Each row is a point. The points of each table are mixes of a few directions, plus a little noise. Count the directions of each table, and those that both share. Where both have some left over, give the other angles between the two spaces (their principal angles), to ten degrees, smallest first.

First (7 x 3):
[[-5,-7,-45],
[-6,-15,21],
[4,7,21],
[21,41,70],
[-1,-1,-45],
[-20,-38,-75],
[5,13,54]]
Second (5 x 3):
[[31,-10,38],
[-6,2,-8],
[45,-14,54],
[-13,4,-16],
[-56,18,-69]]
Directions: first 2, second 1, shared 0; angles 40

First (8 x 8):
[[12,-17,2,35,39,-11,-42,6],
[0,36,25,-28,-29,10,35,4],
[-95,10,29,49,-34,-25,-35,-32],
[8,-35,-43,2,18,30,-28,8],
[36,-13,-34,-43,-5,6,46,2],
[-42,20,15,6,-24,46,-31,7],
[47,7,27,12,36,-48,13,5],
[34,-9,-22,-32,0,-8,42,0]]
Second (10 x 8):
[[16,0,-25,11,-45,-16,-24,37],
[12,-22,26,-5,21,5,29,-24],
[-29,43,-45,7,-30,-5,-52,43],
[6,-17,29,-8,30,8,31,-32],
[37,-20,-24,17,-58,-25,-15,40],
[11,-21,25,-6,20,5,27,-24],
[-77,57,9,-22,74,40,-9,-33],
[1,-20,41,-13,50,17,42,-46],
[34,-15,-25,16,-58,-26,-16,37],
[-9,15,-12,0,-7,1,-12,9]]
Directions: first 4, second 2, shared 0; angles 50, 80

First (10 x 11):
[[29,86,-42,-3,-77,15,28,-49,-37,44,-47],
[-5,18,34,-8,2,-38,-39,35,38,-44,14],
[1,-14,-30,41,36,34,2,11,-88,22,6],
[28,-30,-26,20,27,20,17,4,-53,-6,3],
[-18,13,33,-15,2,-48,-32,28,78,-29,17],
[-18,-12,55,-39,-18,6,-22,3,52,9,18],
[-8,-29,-12,14,9,39,20,-22,-86,-13,-14],
[-39,-18,0,13,28,-12,-6,10,36,22,16],
[68,11,-37,-4,-23,31,34,-18,-34,37,-11],
[-33,-24,21,-18,7,-48,2,-1,88,-43,4]]
Second (10 x 11):
[[0,-21,-36,-1,-32,2,-23,-10,-14,4,-32],
[4,-39,-55,-4,-47,-9,-45,-14,-17,8,-55],
[-2,39,68,3,59,-3,43,20,22,-8,60],
[2,-20,-23,-3,-19,-7,-24,-5,-8,5,-27],
[-7,-16,-75,4,-70,40,-13,-28,-23,1,-45],
[-5,-27,-77,2,-70,27,-27,-26,-25,4,-54],
[-3,51,80,4,69,5,59,21,26,-10,75],
[2,28,62,0,56,-15,30,19,20,-6,50],
[-2,31,54,3,46,0,36,15,17,-7,48],
[10,-27,6,-6,10,-40,-34,9,0,6,-20]]
Directions: first 6, second 2, shared 0; angles 40, 80

First (9 x 14):
[[-22,19,-11,5,-31,2,4,-1,3,-62,9,34,48,-1],
[-3,-14,19,24,-12,8,4,-32,36,-22,-15,-2,3,-24],
[53,-8,20,-33,36,-3,-8,34,-22,43,-9,-32,-12,-10],
[-8,19,-12,-8,-19,-1,1,11,-9,-46,10,26,41,1],
[-17,16,-8,5,-23,8,-3,9,-14,-33,8,21,26,15],
[17,-14,3,-26,41,-2,-3,1,-10,67,-8,-38,-61,-2],
[-1,8,-2,42,-27,-7,-6,26,-15,-9,14,22,42,39],
[-13,-13,-18,4,13,-29,13,-31,35,12,6,2,-12,-15],
[-2,-15,10,-13,22,22,-4,-16,-3,49,-17,-36,-72,-3]]
Second (10 x 14):
[[-28,17,46,19,5,-43,-34,-29,34,-18,-22,0,2,-6],
[-8,-12,20,41,3,-36,-5,-31,44,7,-7,-1,2,-6],
[4,-30,-33,65,-19,14,17,18,-18,68,25,-2,-19,61],
[0,8,-8,-15,-3,18,-1,16,-26,1,3,1,-5,11],
[-2,1,1,4,-1,1,-2,2,-3,4,1,0,-3,6],
[-4,5,15,-8,7,-15,-7,-15,19,-18,-10,1,7,-21],
[5,40,8,-95,11,30,-10,19,-38,-62,-12,2,11,-39],
[-3,-19,19,39,5,-42,1,-38,58,2,-9,-1,9,-20],
[20,-4,-33,-29,-3,40,23,30,-37,6,15,0,-3,4],
[17,-4,-31,-22,-4,35,19,28,-35,9,15,-1,-3,10]]
Directions: first 5, second 3, shared 2; angles 70

First (9 x 20):
[[-9,-5,12,7,-17,-5,-4,-3,-7,1,-1,-8,-4,5,10,5,8,-8,-2,6],
[-9,-5,13,5,-15,-6,-3,-4,-6,2,-2,-8,-3,6,8,6,8,-8,-2,5],
[21,10,-25,-15,34,10,6,6,13,-2,4,16,7,-11,-18,-12,-18,19,4,-12],
[56,33,-70,-40,95,28,19,19,37,-9,9,48,20,-30,-52,-35,-49,53,9,-32],
[-1,0,0,1,-1,0,-1,0,-1,0,0,-1,0,1,-1,-1,1,0,-1,0],
[-1,0,-1,1,0,0,0,0,0,0,1,1,1,0,1,0,-1,-1,1,1],
[7,3,-8,-5,12,3,2,1,4,-1,1,5,2,-4,-5,-3,-6,7,0,-4],
[-14,-8,18,11,-24,-7,-4,-4,-9,3,-2,-12,-5,8,14,9,13,-13,-2,8],
[-49,-29,62,35,-81,-25,-15,-16,-32,7,-9,-41,-16,27,45,30,43,-47,-8,29]]
Second (8 x 20):
[[-14,33,-45,-10,-26,13,35,-45,1,6,-47,-20,-14,-7,-11,-10,36,-26,-17,-53],
[12,-14,32,30,-10,-40,-8,45,-7,-19,45,30,30,-31,-5,-31,-21,31,-1,43],
[-9,-23,24,-10,14,6,-30,13,-8,0,18,-9,-6,22,14,25,-17,-6,16,35],
[11,4,2,19,-10,6,19,-17,14,17,-27,1,-7,11,11,9,26,0,-14,-43],
[10,-17,11,-16,39,12,-26,20,4,0,22,7,0,15,3,17,-30,12,18,25],
[10,-10,5,-10,28,2,-17,21,2,-6,23,11,7,0,-4,1,-27,15,13,24],
[-6,30,-38,-2,-22,6,34,-33,4,4,-37,-9,-6,-13,-12,-16,29,-14,-17,-46],
[-14,-5,8,-1,-13,-4,-7,-2,-10,-3,2,-10,-3,3,5,4,3,-12,2,14]]
Directions: first 1, second 4, shared 1

First (11 x 32):
[[40,-5,-21,16,20,10,-8,-27,33,-24,-35,-50,23,-33,46,-12,-14,9,38,17,1,-22,-72,-12,-7,-18,33,-64,24,-28,-12,30],
[-27,11,15,-9,-18,-4,5,25,-28,9,15,38,-22,33,-42,6,15,1,-31,-14,0,20,56,14,7,8,-24,50,-13,20,6,-26],
[28,21,-13,19,0,17,-8,1,7,-42,-52,-24,-6,9,0,-16,7,30,13,5,2,-1,-31,8,0,-26,20,-24,26,-16,-16,3],
[-37,10,20,-14,-22,-7,7,29,-34,17,26,49,-26,38,-50,9,17,-3,-39,-18,-1,24,71,15,8,14,-31,63,-20,27,10,-32],
[-40,-17,19,-23,-8,-19,10,10,-19,47,59,41,-3,5,-18,19,-1,-30,-26,-11,-2,10,55,-3,3,30,-30,46,-33,25,19,-14],
[15,25,-5,14,-8,15,-5,11,-5,-37,-43,-7,-16,23,-18,-13,14,29,-1,-2,2,7,-5,14,3,-21,8,-2,19,-7,-12,-9],
[2,-55,-6,-16,32,-22,4,-45,38,56,59,-27,51,-73,74,17,-39,-53,34,18,-2,-33,-47,-39,-12,29,9,-49,-21,-9,15,42],
[-26,23,16,-5,-24,1,4,33,-35,-5,0,41,-33,47,-56,1,23,14,-36,-17,0,26,62,22,9,1,-24,58,-7,21,2,-34],
[22,16,-10,15,1,13,-6,0,6,-32,-39,-19,-4,6,1,-12,5,23,10,4,1,-2,-25,6,0,-20,16,-20,20,-13,-12,3],
[25,-53,-18,-4,41,-14,-1,-57,54,36,34,-55,59,-86,95,8,-44,-43,53,27,-2,-43,-86,-43,-15,16,28,-82,-5,-25,6,56],
[-2,24,3,6,-15,9,-2,20,-17,-24,-25,13,-23,33,-34,-7,17,23,-16,-8,1,15,23,17,5,-12,-5,23,8,5,-6,-19]]
Second (10 x 32):
[[-39,4,-31,-22,-51,1,16,3,-13,4,5,-19,-21,25,-5,-3,-24,26,-9,15,11,32,-11,-5,-16,18,-33,5,-10,-7,-4,-24],
[-40,-7,-8,-33,-7,-12,19,6,-21,34,-21,-11,-16,42,-51,22,-17,-5,-4,0,20,9,-1,12,-4,43,-35,-13,6,-19,-23,-24],
[-22,-15,-28,-56,-46,21,36,0,-27,-1,-24,-56,-64,52,-29,28,-47,24,-13,11,18,49,-26,-10,-27,3,-50,-37,-60,-15,-39,-21],
[-30,21,-38,16,-68,0,-5,-1,7,-21,41,2,8,-14,48,-38,-6,42,-7,23,-5,28,-7,-15,-13,-4,-7,40,9,11,31,-14],
[91,1,44,56,67,15,-36,-10,36,-42,12,29,35,-70,58,-17,43,-24,14,-18,-33,-44,11,-8,21,-69,72,3,-2,27,25,54],
[-3,-22,34,-29,66,-16,13,6,-18,49,-48,2,-5,36,-80,47,2,-48,6,-22,18,-28,12,26,15,41,-12,-38,12,-23,-38,-4],
[-7,27,-6,53,-15,-16,-30,0,25,-13,47,44,54,-48,55,-49,30,12,5,9,-17,-16,14,-2,11,-4,31,57,52,18,52,5],
[6,1,13,13,22,-8,-9,1,6,7,1,17,18,-10,-2,-2,14,-14,5,-6,-3,-18,9,7,10,4,13,6,19,1,6,6],
[27,12,-8,31,-21,14,-16,-6,20,-40,31,5,11,-39,62,-31,9,22,0,8,-19,6,-5,-18,-4,-43,26,22,-9,20,28,16],
[18,-23,29,-28,53,1,13,1,-13,23,-43,-12,-19,27,-55,42,-4,-35,4,-19,11,-16,3,14,7,11,-6,-44,-16,-15,-38,6]]
Directions: first 2, second 3, shared 0; angles 60, 80
